Each row of a before or after table is a point. One or more steps were done to the points. Then noise was added and the rows were shuffled. The steps act on columns, c1 being the first. Name the steps. A step turns or swaps two columns, mirrors them in a line or flattens them onto one, adds a multiple of one to another, or multiplies or shifts one. Angles are multiples of 10 degrees, from the lower column toward the higher: turns from -170 to 170, lines from 10 to 170 but not 90. Use the fewest steps. Two steps may share a column if one is a turn and the other turns, adds or multiplies; they go together, in the order done. Otherwise the lowest column goes first.
In the rows, 128 means zero.

Before (11 x 2):
[[ 89 107]
 [181  72]
 [148 140]
 [ 77 130]
 [106 172]
 [219  85]
 [ 81 189]
 [ 91 109]
 [ 80 121]
 [141 105]
 [157 101]]
After, 11 rows:
[[175 144]
 [196 160]
 [ 97 113]
 [134 183]
 [101 120]
 [ 67  85]
 [ 70  50]
 [132 177]
 [113 177]
 [116 169]
 [139 104]]
Steps: turn c1 and c2 by -100 degrees

Before:
[[111 184 142  88]
 [203  18 191 182]
 [110 185 132 111]
 [167  73 207 141]
 [118 159 131 123]
 [127 163 131 121]
 [156 114 119  77]
 [ 57 133 116  86]
 [160  66 136  97]
 [164 134 165 180]
 [200  63 144 126]
 [196 134 165  77]
 [163 122 144  84]
 [182 134 197 151]]
After:
[[ 57  63  98 124]
 [146 187 116  89]
 [ 99  66 114 100]
 [147 188 126 109]
 [133 165 126 121]
 [196 129 154  86]
 [ 63  16  51 180]
 [ 96 135  85 178]
 [ 84 135  51 149]
 [101  74  44 138]
 [ 99 121 106  84]
 [140 162 129 126]
 [ 67 133  79  79]
 [ 98 118 135  79]]
Steps: turn c1 and c3 by -170 degrees

Before (8 x 8):
[[120  84 100 180  90 110 167  93]
 [153  85 160 170 137  53 137 101]
 [187 133 104 146 121  89 100 103]
 [143 116 131 102  66 137  65  88]
 [178 114 112 160 114 172  42 245]
 [181  66 135 120 120 120 137 128]
 [ 83  65  67 101  39 130 149 180]
 [ 54 212 163 124  78 157 169 152]]
After, 8 rows:
[[150  63 134 116 122 119 134 137]
 [144  87  97 177  92 108 168  94]
 [ 89 120 115 164 116 173  46 240]
 [150  91 155 168 138  46 140 113]
 [155 118 131  98  62 133  64  89]
 [ 82  63  71 106  41 133 147 165]
 [ 92 218 162 122  79 153 168 134]
 [166 131 107 146 126  91  94 116]]
Steps: multiply c1 by 0.4; turn c1 and c8 by 30 degrees

Before (12 x 11):
[[102 132 135 151 106 136 212 204 173  97  98]
 [116 161 129 198  99 123  95  95  97 154 163]
 [ 92  54 163 145 160 161 121 122 174 149 216]
 [ 32  80 168  36  61 177 168 110 168 123 210]
 [103 123 121 143  95 199  82 169 126 160 164]
 [111 174  62 140 137 163 136 122 154 106 179]
 [181 118 131  60  99 104 199 157 157  95 149]
 [112 131 117 134 156 148 105  98 154 180 130]
 [159 132 109 118  45  69 197 161 228 106 123]
 [167 125  78 139  95  57 134 179 147  62  62]
 [107 222 119 148 163 108  49 129 148 149 174]
 [ 73  72 122 140 109  88 157 143 142 208 201]]
After (12 x 11):
[[137 142 133 196  98 155  95  96  98 125 141]
 [207  59 198  36  64 124 164 113 171 175 232]
 [166 154  72 142 135 106 138 119 155 165 176]
 [153 203 127 147 161 147  50 128 145 110 170]
 [147  33 172 145 157 151 121 122 174 162 213]
 [146 110 125 133 157 177 107  97 155 148 126]
 [154 104 124 143  92 158  83 172 125 199 160]
 [180  49 144 143 112 208 155 145 141  88 196]
 [107 113  98 116  45 104 197 161 231  66 122]
 [ 77  95 110  61  97  98 196 154 156 102 168]
 [111 103  67 141  96  61 134 177 147  57  61]
 [149 114 141 153 106  98 212 204 173 136  90]]
Steps: mirror c1 and c3 in the line at 100 degrees; shift c2 by -20; add -0.3 times c4 to c11; swap c6 and c10

Before, 14 rows:
[[115 125 134 230 126 195 121  98 157 171 143 160 123 196]
 [ 45 127  64 108 190 153  79  67 111 155 121 112 106 119]
 [171 115 141 198 118 158  96 179 141 172  82 228 188 145]
 [180 207  68 122  67 155 127 116 178 114  61 161 179 195]
 [108 104  76 127 133 191  92  44  47 123 150 111  85 103]
 [ 98  70  92 108 187 163  58  82  89  86 115  79  63 164]
 [ 99 110  84 120 169 129 118 103 124  85 172 131  65 105]
 [ 84  85  76  80 129 206  49  88 147 112 160 124  88 116]
 [ 84  69  64 160 116 124  72  21 132 108 129 133 115 140]
 [148 146  99 133  85 196 185 107 198  95  19 154 199 143]
 [163 153 132 169 102 167 102 111 177 159  40 200  93 125]
 [137 116  63 193  72 168 136 174 157 171  60 167 122 157]
 [ 66 131 122 165 124 157  42 124 105  97 126  99  94  92]
 [ 66  93 164 171  76 145 125 104 102 178 122 200 109 199]]
After:
[[171 114 143  27 120 153 159 144 107 171  82  42 109 142]
 [146 144  99  97  90 192 246 115  91  93  17 140 151 139]
 [110 124 132  47 131 189 184 196 120 170 146 146 156 198]
 [ 81  86  74 140 128 204 111  83 137 117 153 164 163 114]
 [ 68 137 122 134 121 159 101 173 147  98 129 138 124  91]
 [ 64  91 159  45  78 148 179 131 140 172 116 124 119 193]
 [ 46 127  65 133 191 147 146 106 138 156 115 192 123 119]
 [111 110  71 117 132 188 153 117 164 126 147 211  82 104]
 [134 114  62  76  79 167 194 172 133 169  56  72 155 157]
 [157 154 132  47  97 169 160 130 133 157  37 119 183 122]
 [ 83  68  65  79 119 126 132 139 135 115 135 231 129 134]
 [111 106  85 124 169 125 177 117 145  92 171 154 152 102]
 [188 208  66 101  63 154 186 105  97 113  64 130 145 191]
 [ 95  72  94 165 191 168 115 128 158  86 112 190 127 158]]
Steps: turn c8 and c12 by -110 degrees; turn c4 and c8 by 120 degrees; shift c7 by 60; turn c9 and c13 by 120 degrees; multiply c9 by 0.4

Before (8 x 20):
[[ 76 136 129  26  95  92 130 176 107 131 178 168  97 132 168  82  97 149
  197  77]
 [141 143 157 184 154 105 103  33 117 167 114 140 109 167 131 142 144 155
  148 142]
 [109 189 153 100 122  99  98 166 188 156 114 130  87 183 135 157 161 111
  148  98]
 [ 72 151 153 190  80 186  90 110 116  95  90 121 165 123 133  99  34 187
  103 148]
 [ 79 129 201 145 114 131 160 120 114 125 145 164  86 154 184 203 156 141
  129 134]
 [ 80 159 104 129 148 125 121 113 109 167 117 101  99 123 154 164 166 115
  124 160]
 [118 123   7 117 157  95 120 176 138 135 146 124 101 128 162  97 146 104
  165 105]
 [137 127 207 205 152  97 146 147 120 105 156 109 116 125 201  88 104 173
  149 156]]
After:
[[ 81 159 105 133 148 123 122 112 145 151 115 108  97 134 202 164  79 141
  122 158]
 [ 80 129 202 117 114 131 160 120 149 157 145 154  86 139 232 203 119 102
  128 134]
 [136 126 209  59 154  97 147 146 163 114 155 116 116  96 253  91 161  95
  150 158]
 [118 125   8 134 157  97 121 173 116 143 147 127 102 145 212  95 115 148
  165 105]
 [ 73 151 152  73  82 187  90 109 159  49  91 122 166  86 184  98 191  86
  104 148]
 [109 190 154 133 122 100  98 165  62 149 113 130  88 182 184 157  88 105
  148  95]
 [141 142 157  78 154 105 106  29 158 128 112 136 108 142 180 143  86  81
  147 143]
 [ 75 136 129 230  96  92 130 176 113  97 178 155  99 117 219  82 138 109
  197  75]]
Steps: turn c4 and c9 by 160 degrees; turn c10 and c17 by -110 degrees; multiply c12 by 0.7; mirror c14 and c18 in the line at 160 degrees; shift c15 by 50
